Rows are points. The window is the flat piece filled in between its corners: a triangle in 3 columns, a solid with four corners in 4, and so on. A path goes straight from each point to the next, and from the last back to the first. After which points does the path pass through the window?

Window (4 x 4):
[[-45  -7 -29   7]
 [-30 -32  16  -5]
 [ -7  46  21  -7]
 [ 36 -52  26  56]]
Path:
(1): [  4 -19 -36   5]
(2): [ 45  28  15 -27]
(3): [-60  19  16  23]
(4): [-59  -1  10  26]
(5): [  3  -6 -31 -13]
(6): [ 18 -35  10   6]
(7): [-15 -36  23  27]
(8): [-59   8  58   9]
(9): [ 22  17 -19 -14]
(10): [37  0  3 -1]
(11): [-13  13  36  42]
(12): [-52  17  50  -7]
Through the window after points: 2, 4, 6, 8, 12

Window:
[[ 18  -1  58  17 -16   7]
 [-39 -13 -11   8 -10  -9]
 [-34   6  20  -5   1   3]
 [ -8 -11 -34   1  -4  20]
 [ 20  -2  -4  60  11  12]
 [ -5   5  17 -36  -8 -14]]
Path:
(1): [-18 -20  23 -17  15 -10]
(2): [-28  15   8   5  -9  11]
(3): [ 8  9 -1 20 -8 13]
(4): [ -3 -28  47   5  -7   2]
(5): [-12 -38  26  14   9  -4]
(6): [ 15  21  27  14 -21  15]
(7): [-26  12  -7   7  -8   1]
(8): [ -4 -35  -7  -5  26  15]
(9): [ -6 -23  -1  -9  11   0]
(10): [  2  38  14   3 -24  13]
(11): [-25  13   8  -9  -8   1]
(12): [-16 -26  28  14  14  12]
(13): [-18 -19  11   5   5  -4]
(14): [-10  24  11  14 -21 -11]
(15): [ 12  19  12  37 -11   3]
(16): [  7 -37  33  22  16  16]
Through the window after points: 1, 3, 5, 11, 15

Window:
[[ 28  28  30   3   2 -16  12  11]
 [ 16 -42   9  19   7  30 -16 -25]
 [ 25 -28  14  20 -20 -10 -17 -17]
 [-18   0   1   7  -7 -44  50 -11]
 [ -3  28 -20   2   5 -48  -4 -15]
 [ 15  22  -8  17 -11  23 -18  13]
 [  4 -34 -42 -43  26 -18  -2  26]
 [ 17 -12  -1  48   7  -4  58  -1]]
Path:
(1): [ -1 -11  16  26  13 -19  16  -4]
(2): [  9 -11   0  25   6  -5   6  18]
(3): [ 39 -37   5 -33 -14  -8  12 -33]
(4): [ 20   7 -28  27 -13   8  60 -33]
(5): [-11 -13  19  14   8 -41  23  13]
(6): [ -4  37  29  29  20 -11   9  29]
(7): [ 17 -22 -22   0  -4   1   8 -22]
(8): [ 23  -6 -23 -13 -10 -20  20 -12]
Through the window after points: 4

Window:
[[ 60 -11  13 -19  21  -5 -14  19 -11]
 [-16  41   2   0  -6 -10  12 -11 -11]
 [-15  -7  13  -2   6 -12 -22   3   2]
 [-14  19  -3  -1  -3  21   0 -17  15]
 [-20   6   6  29   0  16   3  14   0]
 [-19  -1  32  14  11   7  14 -11  11]
 [ 58 -24 -20  -7  10 -21   9   2  -3]
 [-28   0   9  13  29  16  -4 -12 -15]
 [ 41 -36   4 -21  -5   3   6  10 -22]]
Path:
(1): [ 38  -7  28  27   0  22 -18  -6 -14]
(2): [ -4 -20  25  25   1  12  -6 -23 -13]
(3): [  1   8  -8 -24  19   1   2  29  12]
(4): [-9  6  3 -6 14  4  4  9 -5]
(5): [ -1  13  10   9  -5  -9  -7 -14  -5]
(6): [ -3 -10  13  41   2  -3   1 -29 -16]
(7): [ 12  -4   4 -25  12   1  -5   9  -2]
(8): [ 11   6   7 -20  15  -6  -7  25  -5]
(9): [ 16 -23  12  16   0   4  -8 -13  -6]
(10): [ 27  -1  17  18 -16  14   1 -17   6]
(11): [ 10  -9 -13 -26  19 -26   6  22 -13]
(12): [ 21 -13 -11 -44  29 -21   7  21  -6]
Through the window after points: 4, 8, 12
